Every row gives one point. The window is the flat piece filled in between its corners: a triangle in 3 columns, a solid with four corners in 4, and so on. A path goes straight from each point to the next, and from the last back to the first. List the points from which the path goes on through the window.
In the rows, zero is written as 128.

Window, 3 rows:
[[140  73 140]
 [ 93 153  99]
 [122 155 103]]
Path:
(1): [119  82 177]
(2): [126  70 157]
(3): [133  63 130]
(4): [100 144  89]
(5): [ 93 167 133]
(6): [135 117 151]
(7): [147  83 110]
(8): [125 103  76]
(9): [ 93 132 143]
(10): [106 160 142]
(11): [120 142  59]
(12): [146  77  90]
Through the window after points: 4, 10

Window (6 x 6):
[[129 140 145 104 169 184]
 [143 110 108 145 106  43]
 [ 90  92 166 160 173 134]
 [154 145 126  84  53 117]
 [148 156 101 159  62 167]
 [ 82 152  76 106  88 136]]
Path:
(1): [130  87  68 121  56 116]
(2): [112 114 118 114 136 159]
(3): [111 165 150 126 148 147]
(4): [109 169 111 122  75 118]
(5): [156 105  87 118  59 124]
(6): [133  75 116 107 129 160]
(7): [117 167 158 124 123  63]
(8): [126 172 114 118  92 116]
(9): [122 117  94 105  59 155]
(10): [134 106 130 132 103 135]
(11): [135 155 145 148 118 139]
(12): [158 193 154 103  78  98]
(13): [136  96  93 108  68 134]
(14): [135  76  97 103 107 113]
(15): [137 163 139 156 133  84]
(16): [130 164 122 120  69  94]
Through the window after points: 2, 8, 12, 14

Window, 9 rows:
[[ 88  86  86  55 104 125 121  72 122]
 [149 137  69  87 132 197 146 178 173]
 [151 141  90 133 133 114 123 121 117]
 [108 148 165 145 184 132  96 152  86]
 [113 164  99 146 100 190 123 133 115]
 [ 54 192 147  78 134  57  26  75  96]
 [ 79 133 131 106  94  88  55 142 137]
 [160 164 138 120  86 184 187 139 161]
 [174 127 130 128 129 190 103 106 130]]
Path:
(1): [124 110  98  58  81 150 111 124  83]
(2): [ 75 125 104 111 149 107 112  56 165]
(3): [ 95 147 118 124 130 119  99  87 187]
(4): [108 156 118  61  80 120  82 132  74]
(5): [144 127  87  76 110 175 152 143 112]
(6): [128 137  94 111 138 173 136 112 158]
(7): [104 143 103 109 121 115 103 102 144]
(8): [123 148 112  89 100 124  88 128  98]
(9): [144 147 149 116 143 137  95 138  84]
(10): [ 95 132 127 157 167 167 111 125 155]
(11): [102 160 148 160 143 126 111  89 167]
(12): [135 155 111  85 108 134 103 128  99]
(13): [158 121 106 103  89 164 150 139  89]
(14): [123 126 100 117 134 168 149 124 178]
(15): [109 139 112 139 127 159 121 117 134]
(16): [143 178  92  99  87 155 105 152  69]
Through the window after points: 1, 9, 11, 15

Window, 12 rows:
[[143 217 186 110 142 152  92 149 110 153  75 100]
 [154 198 164 158 113 119 157 132 210 110  92 121]
 [132 199 123 140 215 139 178 107 104 152 157 144]
 [149 195 146  98 139 148  79  57 139 146  87 152]
 [ 84 195 149  88 153  89 125 140 111 142 115 158]
 [127  85 133 138 130 197 186 113 164  82  73 110]
 [134  60 106 133 115 120 161 156 125 142  75 134]
 [157 154 211 134 197 132 114 108  71 103  93  73]
 [112  57 158 119 107 172 113  97 128 147 107  87]
 [126 133 106 141  97 118 120 202 184 110 121 202]
 [110 133  51 115  66 139 112 108 146 117 120 145]
 [ 89 135 117 157 115 146 112  90  87 147  99 161]]
Path:
(1): [127 124 135 125 103 124 148 134 107 147 105 162]
(2): [160 158 184 113 121 158 151 106  96 129 111 136]
(3): [ 99 137 112 152 167 118  93 126 124 134  78 111]
(4): [123 166 113 138 189 133 146 114 125 149 121 138]
(5): [153 201 178 128 122 152 183 147 107 111 169 166]
(6): [146 190 171 125  76 119 184 122 132 139 100 134]
(7): [120 138 128 151 172 136  90 139 204 105 101 125]
(8): [ 95 140 111 144 177 124  91 145 162 179  85  89]
(9): [145 164 175 108 101 155 124 135 114 115 103 145]
(10): [141 148 137 113  72 159 142 105 131 121 128 154]
(11): [ 88 132  48 142 164 120 109 120 136 131  95 117]
(12): [ 87 180 145 149 173 130 101 108 148 130  79 103]
(13): [152 150 163  96 107 153 134 128 114 126 120 141]
(14): [179 168 193 122  58 124 170 147 127 101 126 121]
(15): [124 172 140 155 155 132 129 114 190 128  82 121]
(16): [100 127 106 157 158 156 116 101 130 123  86 118]
Through the window after points: 2, 4, 6, 8, 10, 14, 16
